Rows are points. The points of each table are mixes of a few directions, plus a little noise. How many directions does each table use, and how many do they share? Where both have some left over, give the other angles between the two spaces (their principal angles), to ten degrees, smallest first.

First, 5 rows:
[[ -5   6]
 [  9 -11]
 [-26  32]
 [-21  26]
 [ 44 -53]]
Second, 5 rows:
[[ 12 -13]
 [ -4   7]
 [  6  -9]
 [ 33 -39]
 [-44  54]]
Directions: first 1, second 1, shared 1

First (8 x 4):
[[-14  -1  23   0]
 [ 28  35 -13  31]
 [-19 -36  -3 -30]
 [ 19  45  29  20]
 [-30 -32   1  -6]
 [ 39  39   3  -2]
 [-57 -58   7 -10]
 [ 35   8 -46  -2]]
Second (6 x 4):
[[ -2  22  16  30]
 [ 11 -30 -57 -15]
 [-32  -8   1  47]
 [  5  19  13  13]
 [ 32 -12 -13 -74]
 [-14   9  40  -1]]
Directions: first 3, second 3, shared 3

First, 8 rows:
[[-36 -13  14  23 -11  43 -57 -28]
 [ 37  13  -6  -8  -7  -8  47  16]
 [ 17   6  -7 -11   6 -20  29  14]
 [-24  -9   6  10  -1  14 -35 -13]
 [-23  -9  17  30 -25  61 -48 -31]
 [ 24   9 -12 -20  13 -38  41  22]
 [ 37  12 -12 -20   8 -35  55  26]
 [-30 -10  -1  -3  18 -15 -32  -4]]
Second (9 x 8):
[[  6 -12   0  -5   1   0   3  -4]
 [ -4   8   0   3  -1  -1  -2   3]
 [-33  67   3  27  -7   0 -15  23]
 [ 24 -49  -2 -20   5   0  11 -16]
 [ 24 -49  -3 -20   5   0  11 -17]
 [-58 121   5  49 -13   0 -26  40]
 [ -6  12   1   5  -1   0  -3   4]
 [ 25 -52  -3 -21   6   0  11 -18]
 [ 22 -45  -2 -18   4   0  10 -15]]
Directions: first 2, second 1, shared 0; angles 80

First (11 x 11):
[[ 12  -8   3 -20  -5 -32   3  26  65 -16  34]
 [ 45   9 -12  64  17  17  13  -4 -11  -1   6]
 [-17  39   5 -28 -12  23  34 -13   2  10  -6]
 [ 52   2  30  12   8  35  27   5   6  32 -61]
 [ 24  -8   3 -18  17 -48   5  -4  72 -18  37]
 [-46 -19 -15 -17 -13   1 -23  15 -29   3   4]
 [-34   3 -14   8 -37  36  -5  45 -37   5  -1]
 [-33 -13 -28  -9  12  31  10   0 -38  36 -16]
 [-17  43  16  38 -25  41 -14 -34 -95 -11 -37]
 [-23 -24   0 -20   3 -44 -36  -9   9 -22  21]
 [ 36 -24  14  -7  35 -61 -15 -28  57 -19  19]]
Second (9 x 11):
[[ 16 -34   8  38 -17   3 -18  61  30   4 -52]
 [ -3 -22  15  10  -4 -35 -22  25  13 -13 -42]
 [ -8  24  28 -41  27 -36  33 -58 -49 -13   4]
 [ -2  10  11   6  29   6  41 -63 -32   8  24]
 [-37  19 -44  -5   7  17 -15 -56   8  -1  80]
 [-19   1  21 -37   5 -68 -23  -9 -13 -31 -31]
 [ -7  -7 -25   7 -19  12 -31  31  29  -2  13]
 [ 38  14  -6   9 -16  67  28  35   1  32   9]
 [ 22  -3  -8  17 -14  38   5  35  13  18  -4]]
Directions: first 6, second 4, shared 1; angles 30, 40, 50

First, 9 rows:
[[ 25 -13   3   5  33 -45  36   7  26 -52  22  29  -7  24]
 [-18  10  -2  -4 -25  34 -27  -5 -20  39 -17 -22   6 -18]
 [-26  14  -3  -6 -35  48 -39  -7 -28  56 -24 -32   8 -26]
 [ 33 -18   4   7  45 -62  50   9  36 -72  30  40 -10  33]
 [ 18 -10   2   4  24 -33  26   5  19 -38  16  22  -6  18]
 [ 29 -16   4   7  39 -54  43   8  31 -62  26  35  -9  29]
 [ -3   2   0  -1  -4   6  -5  -1  -3   7  -3  -4   1  -3]
 [-28  15  -3  -6 -37  51 -41  -8 -30  59 -25 -33   9 -27]
 [-30  16  -3  -6 -40  55 -44  -8 -32  63 -27 -36   9 -29]]
Second, 8 rows:
[[ 27  -1  15 -10  24 -19  12   8  23 -19  24  18  -2   6]
 [ 57  14  44 -38  39  -5  -4  20  43   1  47  21   2 -10]
 [  7 -28 -20  30  31 -71  61   0  20 -88  10  37 -14  47]
 [-14   5  -5   2 -16  18 -13  -4 -15  22 -13 -13   2  -9]
 [-41   9 -16   6 -44  48 -36 -12 -39  52 -37 -36   7 -23]
 [-31  -6 -22  20 -21   3   2  -9 -22   0 -25 -12  -2   6]
 [-53 -16 -43  40 -31  -4  11 -18 -38 -13 -43 -14  -4  15]
 [ 44  27  46 -47  17  29 -31  15  27  44  34   1   8 -30]]
Directions: first 1, second 2, shared 1

First:
[[   3   14  -33   11   11    8  -33   14   24  -45   37  -24   33   22
    14  -10  -24  -28  -19  -15]
 [  -8    8   -8   17   18   23    7  -18   23  -48   35    1    9   16
     0    2    3  -19    1  -25]
 [  16  -16   15  -34  -34  -47  -14   36  -44   95  -68   -2  -18  -31
    -1   -4   -7   37   -3   48]
 [   8    7  -26   -3   -2  -10  -37   27    6   -8   10  -24   24   10
    13  -11  -26  -13  -19    4]
 [  -2    5   -9    7    7    8   -5   -2   11  -23   17   -5    9    9
     3   -2   -4  -11   -4  -10]
 [  22   -2  -23  -28  -27  -47  -59   62  -24   58  -36  -33   19   -9
    18  -17  -40   10  -27   40]
 [ -35   -5   53   35   34   65  107 -100   23  -61   32   62  -46    2
   -35   31   73    2   51  -50]
 [  -5   -8   23   -3   -3    2   28  -17  -11   19  -17   19  -22  -12
   -11    8   20   15   15    3]
 [  -8    8   -8   19   19   25    8  -20   24  -51   37    1   10   17
     0    1    4  -20    2  -26]
 [   8  -12   16  -22  -22  -28    0   17  -31   64  -48    5  -18  -23
    -4    0    2   28    3   31]]
Second, 10 rows:
[[ -17    2  -15   -7   10   11   32    2   -3  -10    0   22  -13   21
   -13   18    9   -5    3   -2]
 [  44   13   10    9  -12  -31    9   10    0   65  -43   52  -45   16
    -9   31   73   16   84  -45]
 [ -54   -1  -33  -16   24   37   59   -1   -7  -51   21   15   -4   35
   -20   19  -20  -18  -39   17]
 [ -45    2  -34  -15   22   32   70    0   -7  -35    9   34  -18   46
   -24   33    2  -15  -17    3]
 [  20   -1   18    8  -12  -14  -40   -1    3   12    0  -24   14  -27
    16  -22   -8    7    1    3]
 [ -19   -5   -6   -5    5   14   -1   -3   -3  -30   20  -21   19   -5
     2  -12  -30   -7  -37   20]
 [  43   -3   35   16  -22  -30  -71   -2    7   35  -10  -37   21  -46
    24  -36   -3   16   11   -1]
 [ -22    3  -23   -9   14   17   53    2   -5  -10   -3   36  -22   38
   -20   30   19   -8   10   -7]
 [ -24   -5   -6   -5    7   17   -2   -5   -1  -34   22  -24   21   -7
     4  -16  -37   -9  -43   24]
 [  73   -2   57   25  -36  -48 -112   -3   12   59  -15  -54   29  -72
    39  -52   -3   26   27   -8]]
Directions: first 2, second 2, shared 0; angles 50, 60

First, 9 rows:
[[ 10 -30  17 -17   0 -16  -7  27 -82  12  -1  28  40  25  14  52  55 -15
   34  22 -34   3  24  22 -14   8 -20 -16 -48 -24  -3 -24]
 [-14  14 -14  -1 -25  32 -23  -9  56  31   7  11  -6  23  -9 -96 -59 -19
  -43 -27   6  18 -36  12   1 -37  16  65  61  -4 -19  -6]
 [-51 -18  59 -39   9  -9  11  27 -57   7  18  27  31  38  27  28  64 -52
   -1  19 -42  -3  61   1 -13 -44 -15  22 -82 -38 -11  -8]
 [-26 -13  33 -16  14  -6  25  11 -23 -12  18   3  -6   3  18  28  39 -15
   -2  29 -22 -14  42  -4   7  -2  -6  -6 -62   8  14  19]
 [ 17  11 -21  24  -1 -47 -25 -19  18  -1 -52 -32  16 -46 -29  35  -4  18
   -2 -32  38 -33 -22 -39  28  -5  -4  14  49 -24 -36 -35]
 [  8  -3 -17  16 -10  25  13 -10  46   1  18  -7 -43 -11  -2 -51 -46  13
  -26  20   0  -6 -21  18  32  25  16  20  21  60  26  31]
 [ -4  28   1  -6  20   8  10  -9   6 -27  -1  -8   1   0  -2  17   5  14
   25 -28  25  31   3 -23 -53  -3   1 -59   2 -32   0   7]
 [ 34   6 -43  38 -14  -6 -11 -23  59   2 -21 -29 -32 -46 -25 -29 -58  37
  -21  -6  29 -26 -48  -5  53  32  13  21  69  52   4   4]
 [ 27   2 -13   0   7  23   7   7 -26 -12  14  11  -4  15   8  13   3  21
   37   5  -1  35  -7  18 -42  33  -3 -60  -6   4  21  11]]
Second:
[[ 46 -10 -19 -24 -30   2 -17   1  12  38  -8  -5 -20  57  20 -40 -16 -33
   25  54  21  75  11   9 -44  -9  59 -32 -36 -33  35   4]
 [-28  -6 -19  18   0  -4   4 -12  17  17  13  -4   0  -7 -19  -8 -34  14
  -45 -16  -9 -30 -24  20  69  25   4  29  32  41 -15   1]
 [ -3  -7  12   7   6 -16   6  -1  -5   1  -4  -3  -7  -2   2  16  14  -7
    8  19   3  -9  16   0   8   5   3  -7 -12  -5  14  11]
 [ 39  21 -15 -21   1 -26  -7  -7   8 -34 -35 -39   1 -39   0  45  19  23
   27 -11  31  14   9 -61 -35  -4   8 -49 -33 -23 -11 -16]
 [-57 -36  39  37   4 -32  33 -19   1  47  -3  -7 -52  37  11  -5  12 -49
  -37  39   3 -35  28  38  60 -24  30  50  -5  12  36  26]
 [-18   6 -17   8   6  44 -10  14  -6  -9  45  44  43 -13 -23 -24 -32  32
  -21 -33 -45 -26 -38  36  34  42 -43  26  56  39 -28   0]
 [  0   6  -1   2   9  -9   3  -2   0 -18  -7 -10   5 -25  -6  26   8  15
    3 -10   2 -15   3 -16   6   8 -10 -10  -3   5  -8  -2]
 [  0   9   1 -18 -18 -56  18 -32  32   5 -73 -82 -58  -6  22  18  22 -18
  -20 -34  67  20  11 -67 -35 -86  51   6 -38 -25 -13 -35]
 [ -9  13  16 -15   2  43  -6  19 -17 -24  17  31  26  -4   4 -19  12   9
    6 -50 -25   1 -17   3 -51 -29 -52  25  26  -6 -28 -16]
 [ 27  -1   2   2  16  53 -22  39 -37 -21  58  75  59   4 -12  -4   0  13
   55  44 -54   6   3  40 -14  72 -50 -38  11  -5  19  31]]
Directions: first 5, second 5, shared 1; angles 30, 40, 40, 80

First, 10 rows:
[[-62  34 -16   1   0 -37  25   1  19   2 -40  13  -3  26 -15 -60  27  62
   48 -59 -30  15  37  25  36 -24   3  52  -1 -17  26  23]
 [ 53 -16  34 -59  65  22 -20 -31 -28 -12  52   3 -20  41   8   4 -48  22
  -21  -8 -24 -19 -32 -10 -42  12 -13  20  -8  22  22  25]
 [  7  31  -5   5  -7   6 -19   8  18 -13 -16   7   6 -15  13  13   0   0
   26  33  -4   2  -1 -10  18 -16 -13   3  -6 -19  14  -7]
 [-53 -19 -38  34 -25  -8  40  23 -15  33 -43  11   8  -2  -2 -18  35   3
    2 -32   8  21   7  16  20  13  -3   0  28 -11 -13   5]
 [-37 -17   3 -13   3 -29  27 -12  -7  12   4  -9 -13  25 -22 -47  12  32
   -8 -59  -3   5  23  19  -3   3  17  22   7  17  -5   8]
 [ 15 -32 -27 -26  -2 -23  15 -18 -24  11 -49  10  24 -31  39  42  39  -9
    3  33  45   2  -4  13  21  -4 -31 -36  -1 -17  14 -11]
 [ 19  42  46  33 -41  39 -86  34  54 -49  63 -47 -50 -20 -20 -22 -64 -27
    5  62  17  21   4 -54   9 -10  11  16  35  15 -44 -56]
 [-32 -15 -29  19 -16  -2  21  19 -14  22 -40   7   0  -4   8 -10  22   7
    7 -11  16  23   1   9  26   8 -17   2  30 -14  -5   0]
 [ 13 -26  -5  20  16  40  21  13 -31  25  21  17   6  20  -7  18 -18 -22
  -36 -24 -27 -10 -38  -1 -39  36   3 -13   4   9 -11  29]
 [ 76  18  36 -16   8  -7 -22 -42  28 -33  54 -11  40 -38  -3  81  -2 -65
  -23  67   0 -59   2  -9 -50 -18  43 -67 -90  13   0 -19]]
Second:
[[-30 -32 -10  -3  -1  17  48  33 -17  33 -46  51  38  11  20  30  13   4
   23 -17 -32  -4 -43   3  -4 -10 -53 -11  -1 -19  10  61]
 [-54 -72 -17  23 -24  12  75  39 -36  57 -36  30  30   6   1  13  24 -20
  -17 -44  -4   6 -38  10 -15  18 -31 -33  26   0 -30  44]
 [ 49   5 -10  31  11  40 -20 -20 -26   6  67 -40 -32  -3 -28 -12 -35 -56
  -61  -9  12  -9 -17 -23 -34  63  50 -24  22  19 -36 -31]
 [ -6 -26  -9  24 -10  20  17   7 -23  23  21 -16 -11   1 -18 -13  -9 -33
  -34 -26   9   3 -18 -10 -17  36  13 -20  29  12 -35  -4]
 [ 12  13   0 -12   9 -23  -6  -9  15 -17 -24  21  25  -7  20  36  26  20
   15  33  -3  -9  22  23   6 -25   0   3 -42  -7  35  -2]
 [ 34  96  25  -8   1   6 -89  -7  62 -63  24 -23 -31 -11   0 -20 -40  22
   51  57 -13   4  26 -32  34 -38   7  45 -12 -16  25 -35]
 [-20 -35  -6 -16   6 -12  37   2 -20  21 -24  19  17  10   9   6  19  11
   -1 -24  -3  -2 -10  16  -5  -2 -20  -7  -1   0   5  26]
 [  8  46  27 -22   3   9 -61 -22  18 -31  64 -67 -78  13 -33 -98 -64  13
   13 -25  12  19   9 -48  21   5  14  44  57  11 -29 -35]
 [ 29  22   7 -52  42 -20 -13 -32   3 -20 -13  18   9  14  24  13   3  41
   27  11 -17 -15   7  13   5 -26 -16  22 -37 -10  51  17]
 [  8  24   6   0  -7 -38 -25 -13  33 -33 -12  -4   9 -19   8  19  29  19
    9  44  19   1  53  25  16 -29  24   9 -38   2  23 -37]
 [-29 -41 -13  36 -30  -9  38  21  -8  23 -22  10  25 -15  -2  25  36 -22
  -25   0  18   5   9  23  -8   9  11 -29  -3   8 -20  -5]]
Directions: first 6, second 5, shared 3; angles 30, 40

First, 8 rows:
[[ -29  -55   62   39  -28  -18  -47   24    2  -26    3   -7  -64  -38
   -16    3   43   43   24  -22  -16   25  -55   -8   10    9  -18    4
    11  -24  -14   -4]
 [   5   12  -12   -7    5    3   10   -6   -1    6    0    1   13    6
     5   -2   -7   -9   -4    5    3   -6   10    3    0   -3    4   -2
    -3    6    4    2]
 [  20   41  -46  -28   19   14   36  -18   -1   20    0    5   47   27
    12   -1  -32  -30  -16   18   11  -20   38    7   -6   -8   12   -3
    -8   16   10    2]
 [ -12  -26   28   17  -13   -8  -22   11    1  -11    1   -3  -31  -16
    -9    1   20   21   10  -12   -8   11  -26   -4    5    3   -8    1
     5  -11   -6   -3]
 [ -45  -93  105   64  -47  -31  -82   38    3  -46    4   -9 -107  -63
   -25    5   74   72   39  -37  -27   42  -92  -14   14   16  -27    6
    19  -36  -24   -5]
 [  37   73  -81  -50   36   25   61  -31   -3   35   -4    8   84   50
    20   -5  -58  -56  -30   29   22  -33   72   11  -11  -12   21   -7
   -13   29   17    7]
 [   5   11  -12   -6    5    3   10   -4   -1    4    1    1   14    5
     3    0   -9  -10   -5    5    4   -4   12    2   -2   -2    2    0
    -3    5    3    2]
 [  18   38  -43  -27   19   13   32  -16   -1   17   -1    4   43   25
    12   -4  -29  -28  -17   15   10  -16   37    5   -5   -6   12   -3
    -8   15    9    3]]
Second:
[[-12  -2 -14  36 -27  11   5  37 -36 -12  44  15 -34   1 -23  20  21  32
  -22 -36 -30  -3 -26 -26  44  31  29 -67 -88  -3  -6 -66]
 [ 49  76 -49 -40  32  22  43   3  15 -14 -27 -12  67  47   2   6 -63 -49
   20  -5  73 -34  40  24 -30 -45 -10 -16  -8  29 -28  11]
 [-21 -17 -16  -9  20  25  19 -33   4  13 -29  18  22  20 -10   5 -27 -12
    4  31   8 -15  33 -10 -17  -4   7  22  19 -10  13  13]
 [ 36  37 -12   7  -9  12   3  40   7 -16  19  -8 -10  14  -2  14  -8  -1
  -15  -8  -1   4 -16  15   6 -23  11 -39 -22  20 -19  -9]
 [-17 -14   0 -30  29 -11   8 -57  11  22 -41   1  43  -1  16 -19 -15 -27
   25  23  29 -11  41   1 -31   2 -20  61  53 -11  18  36]
 [ 44  27  34  -1 -17 -35 -34  36  25  -9  22 -34 -27 -24  25 -18  31   3
  -10  -4 -13  35 -40  33  -3 -24 -14   6  36  20 -11  28]
 [-11 -19  -6  27 -25  14  -3  20 -18  17  41  16 -44  -6  -9  10  22  30
  -54  20 -74  19 -15 -15  36  19  40 -29 -32  -2  26 -23]
 [  4  13  -8 -18  12 -15   7 -21   1   8 -10  -5  29  -2  14 -13  -5 -17
   13  -8  23  -8  15   2  -8   9 -13  16   7   1   2   4]
 [ 21  -6  67 -15 -12 -81 -62  -8  29   8   2 -44 -17 -64  49 -50  59  -1
   22 -15   1  42 -37  31 -17   4 -49  67  84   3   0  51]
 [-63 -44 -22  26  -3  25  25 -16 -47  -3   2  38  -2  11 -37  24  -2  24
   12 -27  -2 -32  11 -51  25  51  18 -36 -80 -30   7 -66]
 [-27 -44  25  19   0  31 -11   1  15 -14 -28  13 -32   8 -26  20 -10  15
    8  32 -11   5  -8  -4 -13 -21   5  15  33 -17  -2  22]]
Directions: first 1, second 5, shared 1

First:
[[ -47   -8  -53    0  -43   29  -10    3  -42   21   -2    2   15   -5
    22  -38   -9   29  -18  -18  -29  -18   -7  -41   -1   42   54  -20
    23  -73    8    2]
 [  27    3   18   -8   19  -35    2  -13   -5   -1   21    5   -2    8
   -38   41  -22  -39   24   -2   25   -8   -6   22    9   -9   22   15
     7   24  -25  -15]
 [  -3   -5  -26   49   27   29  -19    2   32   10  -28  -22  -23   31
   -28   23   25   49   43    4   15   23    6    3  -71  -20   23  -32
   -15   16  -15   22]
 [  19   11   19  -43   39   -9   72   -6  -42   26   30   44  -11  -43
    13  -49  -12   -7  -26  -21  -71  -10   -9  -22   79    0   14   32
    26  -67   13   -9]
 [ -34   -6  -14    0  -80   -9  -70    8    0  -27   -6  -27   38   22
     8   22  -19  -33  -11    6   49  -13   -2    0   -8   30   11  -12
    16    7  -16   -1]
 [ -20  -12  -22  -13  -38    8  -39  -38  -31  -56   -8  -23   -7   -9
   -20   -1   17    6   18  -27   20  -28   32   -2   14   40    7   10
     5    2   10  -51]
 [   1  -12  -20    3    0    2  -24  -38  -16  -39   -8  -21  -15   -1
   -36   21   20   11   39  -15   29  -23   34   18  -22   22   -7    4
   -22   43    5  -52]
 [  23   11   44  -12    9  -36   52   52   32   63   18   36   39  -11
    71  -12  -25  -47  -65   54   -5   13  -28   23   -8  -28 -100    6
   -44   58   16   38]
 [  13    5   26   16   34   25   21   15   52  -17  -26   -5  -23   -5
    21  -19   43   38   -9   14  -18   39   11   10  -10  -39  -72    3
   -27   26   21   24]
 [  16   12   22    7   29   -7   12   17   24   18    7   12   -7   16
   -13   11  -15   -5    6    0  -14   25  -29   -9   16  -33   43   -2
    32  -35  -26   40]]
Second, 10 rows:
[[ 47 -10  21   5  10 -84  11  -1 -64   7  -7  16   4  -5 -36  -7  21  -3
   33 -77   5  -2  30  18 -55  96 105  32  55 -19  25 -49]
 [ 51 -12  23   5  10 -92  12  -1 -70   8  -7  17   5  -6 -41  -8  22  -3
   35 -84   5  -2  33  20 -60 105 115  35  61 -22  28 -53]
 [-38   9 -16  -4  -9  67  -8   1  51  -6   6 -13  -4   4  30   6 -17   2
  -26  63  -3   1 -25 -15  45 -78 -86 -26 -45  15 -21  40]
 [ 10  -3   4   1   3 -18   2   1 -13   1  -2   3   1  -1  -7  -1   5  -1
    7 -16   1   0   6   4 -12  20  23   7  11  -4   5 -10]
 [  9  -2   4   1   2 -17   2   0 -13   1  -1   3   1   0  -7  -2   4   0
    7 -15   1  -1   6   4 -11  19  21   6  11  -4   5 -10]
 [-31   7 -13  -3  -7  57  -7   1  43  -5   5 -11  -3   4  25   5 -14   1
  -22  52  -3   1 -21 -12  37 -65 -71 -22 -37  13 -17  32]
 [  4  -1   1   1   1  -8   1   0  -5   0  -1   1   0   0  -4   0   2   0
    3  -6   1   0   3   1  -5   9  10   2   5  -1   2  -4]
 [-33   7 -14  -3  -7  57  -7   0  44  -5   5 -11  -3   4  26   5 -14   1
  -22  53  -3   0 -20 -13  39 -66 -73 -23 -39  12 -17  33]
 [ 16  -4   7   2   4 -28   4   0 -22   3  -2   5   1  -1 -13  -3   7  -1
   11 -26   1  -1  11   7 -18  31  34  11  18  -7   8 -16]
 [-35   8 -15  -4  -8  62  -9   0  47  -6   5 -11  -3   4  27   6 -15   1
  -24  58  -3   1 -22 -14  41 -72 -79 -24 -41  14 -20  36]]
Directions: first 6, second 1, shared 0; angles 50

First:
[[ 68  15  24   8  26  -3  32 -16  -3   7   7   7  41 -17 -12   5  -1  -9
  -37 -11 -42 -21  22 -10  10 -22  28  -1  20  24 -27   2]
 [ 10  -2  20   6  16 -12  -6   4  -3  24  -1  -2 -29  29  16 -36 -24   2
    6 -10  -2  56  11  11   5  -5 -18  18  15 -16  21 -24]
 [ 39   0  43  -8  22  -3  -6 -39  16 -18 -11  -7   9  23  25 -17   9  18
  -33  14 -15  31  25 -24  19 -31  -4  -5  16  50 -15  -4]
 [-50   7 -16  -8 -24   5 -39  10  26 -39 -20 -19 -40  -7  15  -1  -2  18
   29   0  46   9 -22   3 -16   3 -34  25 -25 -31  37   5]
 [ 27  19  -3   2   4   8  21   2   6 -21   3   0  42 -42 -24  33   9  -4
  -15 -11 -21 -58  -1  -8  -6 -10  24  -4  -3   2 -25  21]
 [-68 -44 -18  -6   3 -10  -7  29 -29  49  20  11 -43  69   3 -33   2  -2
   45  24  28  67   6  21   5  39 -30 -42   0 -16   6 -25]
 [  6 -21  -1   5 -13  -9 -15 -24 -28  53  -6  15 -38  40  39 -45 -39 -18
  -16   0  -1  60 -11  21  24   3   1  41  22  22  46 -30]
 [-87 -21 -72  -9 -49  11 -10  32 -21   9   8  12 -10 -15 -19  36  15 -16
   40  14  35 -48 -44  18 -15  48   4 -20 -32 -21  10  17]
 [ 51  27  20   3   9   4  11 -18  19 -33  -8  -8  36 -41  -6  20   5   3
  -31 -13 -25 -42   6 -19   0 -28  22  14   3  14 -16  14]
 [ -2  19  -5   1  11   8  20  28  19 -35   8 -12  35 -40 -40  41  26   7
   14  -8  -2 -56   7 -12 -21   0   4 -29 -18 -29 -35  25]]
Second (11 x 32):
[[  71   34   25    8    4    5  -18  -12   32  -28  -40  -13  -15  -25
     7  -18  -20    6  -35  -27  -25   -2   -9   18    5  -20   22   69
    20   -9   29  -10]
 [  13    6   17    5   24   -4   13    9    6    0   10   -6    9    4
    -9   -5   -3    2    5   -8   -4   12   22   -7   -6   -8  -10  -11
     1  -15  -13   -1]
 [ -32  -13  -31   -6  -15    7   10   11  -16    7   12   11   18   -8
   -17   27   21   -8   12   15    4  -37  -12    2   -3   22   13  -33
   -11    6  -20   14]
 [ -11  -18   -4   -1   13    0   -4   31   -8   25   -1    7  -32   43
   -13  -26    7    1   18    9   -3   38    6   33    5   35    1  -18
    15  -19   -1  -24]
 [  55   13    0    7   -7    3    3  -18   -5    9  -16   11    4  -19
     4   -5  -18  -15  -39  -13  -33  -17  -14   16   14   -5   41   44
    21   19   16   -6]
 [ -29    4  -13   -3    4    5  -17   51   20  -20  -14  -13  -37    6
   -26   -4   14   13   40   -2   19    5   -8   30  -21   34  -14   -5
    -9  -58    3   -8]
 [ -27  -20  -20  -15  -19   11  -19   -7   -1  -10  -10    7   -9   16
     5   10   31    8   -4   32    7  -11  -17    6   11   23   11  -18
     0   33   -7    1]
 [  26   -6   22   -4   21    1    2   -5    8   -9   -5   -3    5   20
    -3   -8   19   12  -15   14  -19   15   17   -2   12    1    8  -19
    16   21  -23   -7]
 [ -69  -11  -15   27  -44  -42   43  -82  -76   97   92   21   57  -44
    79   10 -121  -58   15  -43   58   22    6 -101   -9  -96  -75   27
   -49   22   58   35]
 [ -17   -5   12  -13   10    7  -23    5   28  -41  -19  -16  -19   26
     3   -4   36   32    9   25   12   19    8   -1    0    8  -19  -23
    -1    6  -15   -3]
 [  20   13    1   -2    9   12    7   16   18  -31   -9   -7   18  -22
   -27   22   25    9   -6   -1  -17  -41    0    3   -8    7   20  -10
     0   -7  -25    9]]
Directions: first 5, second 6, shared 5
